Each point is reached from the start by the listed moves, each made once or not at all, plus a little noise. Say if it took an odd or an even number of moves. Then give how often each move was made.

Moves:
(1): [ 16.8 -16.5  -0.4  -5.5  15.7  -8.6]
(2): [11.1  5.9 17.3  3.3  8.0 36.1]
(3): [ -7.6 -15.8  17.7   0.2  -1.9 -15.1]
Start: [ -5.2  -3.5   5.3   6.6 -14.3   9.9]
Points:
[ -1.5 -12.9  38.8  11.4  -8.6  30.0] -> even (0, 1, 1)
[ 5.8  1.1 23.9  9.1 -5.7 44.6] -> odd (0, 1, 0)

Moves:
(1): [ 12.2  11.5  -6.3  -0.8 -13.6   5.0   0.7   4.2  16.2   9.7  -3.4]
(2): [-16.9   9.8   6.2  10.5  17.9   5.2 -26.2  -7.7  -5.9  -1.2  14.6]
(3): [ 15.8   1.6  23.4   2.1  -4.7  -3.1   5.4 -18.9 -15.0 -11.2   3.4]
(4): [10.4 -3.9  5.6  4.3  4.7 -8.1 -0.3  3.9 -1.4  1.7  7.0]
(5): [ -0.3   5.9   3.5 -19.2  16.1  -6.7  13.4   0.0  -3.9   6.6   5.3]
(6): [ -6.4 -15.3  23.1  14.6  15.8  17.9  -5.2  -9.9  -6.5  -4.0   1.5]
(7): [-7.7 28.2 -0.4 13.5 -5.3 -7.9 21.5  3.4  2.0 -1.0  9.8]
(8): [ -9.1   2.4   7.3  -3.3  -7.6   2.9  11.8   8.7 -11.5  18.1  -1.3]
(9): [ -2.1 -17.1   5.0  -2.0 -20.4  -3.9  -4.7  10.7  24.3 -10.2  26.1]
Start: [-3.4 -3.9 -2.5 -9.7 15.4  6.4 -6.8 -8.3 13.3  3.7  3.0]
Points:
[-15.4   8.3  29.1  -6.3   0.2  13.9  31.8   6.1  34.9  22.4  41.5] -> even (1, 0, 0, 0, 1, 1, 1, 1, 1)
[ 23.4  -0.1  30.4 -21.9  33.7 -11.7  12.7 -21.7  -6.2   1.4  19.4] -> odd (0, 0, 1, 1, 1, 0, 0, 0, 0)
[-33.5  20.5  44.1   8.8  56.1   9.4   9.3 -12.4 -12.9  24.7  41.3] -> even (0, 1, 0, 1, 1, 1, 1, 1, 0)
[  0.2 -27.2  34.1   2.4  -5.8  20.9  -4.1   9.9  33.5  19.1  33.0] -> odd (1, 0, 0, 1, 0, 1, 0, 1, 1)
[  7.6   1.3  26.0   1.9  -4.8   9.8 -34.2 -21.8  34.6  -9.9  44.3] -> even (1, 1, 1, 0, 0, 0, 0, 0, 1)

Moves:
(1): [-17.2 -10.3   1.1   3.3   3.3  -2.7   8.1   5.1 -17.4   7.1  14.6   5.2
  -3.5  -1.4 -19.2]
(2): [ -5.3  -5.9  14.6 -22.9  -4.0 -17.1 -16.6 -14.8   4.9  17.3 -10.3   1.6
 -14.9 -16.8   9.9]
(3): [-13.3 -11.7  -7.9  -1.5   6.4   9.6   5.1  -4.3  -1.0   9.7   0.5  -3.1
   4.5   2.6  -9.7]
(4): [ -1.1  -8.3  -1.0   0.2  -2.7 -14.4  -9.1   1.9  11.1  11.5   5.2  11.0
  -0.4  -0.5  -2.0]
(5): [-16.5  -5.0  -8.5  -1.4   1.9  -3.1   6.2   1.7  -4.8  -1.9  -8.9  18.7
  -5.4 -19.5   4.1]
(6): [ 20.0  -4.2  -4.3  -1.0  16.2  -6.0  10.4  -3.3  11.1 -21.7  14.7  -3.2
  -7.0   7.8  -5.9]
(7): [-10.8   7.6  -2.6  -3.1  -6.6  12.7  10.9  -0.4  15.9   8.8  -1.4 -20.8
 -12.7   5.8  -1.0]
(8): [  9.8   4.7   0.9 -12.9 -12.5  -7.9 -24.5  -3.3   3.9  -6.4  12.6  -1.0
  -8.1   0.7  11.2]
(9): [ -2.8 -19.3  10.7   0.0  -3.3  15.2   1.7 -12.7  11.4  20.1  17.9   5.5
  -4.7  16.2  14.8]
(10): [ 9.0 -3.7 -3.3 -9.2 -4.9 -0.8  5.5 14.8 -6.6  4.0 -1.6  8.1 -0.3  8.5
 -1.0]
(11): [ 13.4 -36.5  -8.3  12.3 -15.4 -20.4   3.6  20.2  -1.0  14.9  -4.4 -19.9
   4.0  -8.2  -5.1]
(12): [-11.7  36.1 -17.1   7.3  -7.2  -5.3  13.9   2.1  -6.4  24.8 -11.6 -14.2
  16.3  -5.0  22.9]
(13): [ -0.7  -9.5  13.9   7.0 -23.4 -15.8  -7.7  -8.9   1.0 -17.0 -16.4  -5.7
  12.9  13.0  -6.9]
(14): [  7.6  -4.6 -13.3   9.0 -18.4 -13.3  -2.9 -18.1  -3.4  16.2 -13.8  -2.0
  -6.1   3.1  14.7]
Start: [ 14.1   5.1   3.7   3.0  -8.0   5.2  -8.3  -0.4   5.3 -10.4  -3.5  -1.2
   6.7  -6.6  11.4]
Points:
[ 65.3 -42.3 -11.9  -6.9 -27.7 -43.4 -22.9  29.0  22.8  -7.8  24.5  -5.3
  -5.3   0.7   9.1] -> odd (0, 0, 0, 1, 0, 1, 0, 1, 0, 1, 1, 0, 0, 0)
[-14.5 -49.8  -2.6 -16.8 -33.9 -26.5   9.3  27.0  -5.1  40.5 -15.9  -8.7
 -25.5 -38.9  -0.5] -> even (1, 1, 0, 0, 1, 0, 1, 0, 0, 1, 1, 0, 0, 0)
[  0.0 -33.5 -20.3  32.0 -35.7 -63.5  17.6  20.3  -1.3   7.2 -10.4  -8.9
  21.4 -20.9  -0.2] -> odd (1, 0, 0, 1, 1, 1, 0, 0, 0, 0, 1, 1, 1, 0)
[  9.2 -19.8  -0.1  14.3 -79.3 -30.9 -19.8  -1.0  41.8  46.2  -1.5 -46.1
  14.4  16.3  46.7] -> odd (0, 0, 0, 1, 0, 0, 1, 1, 1, 0, 1, 1, 1, 0)
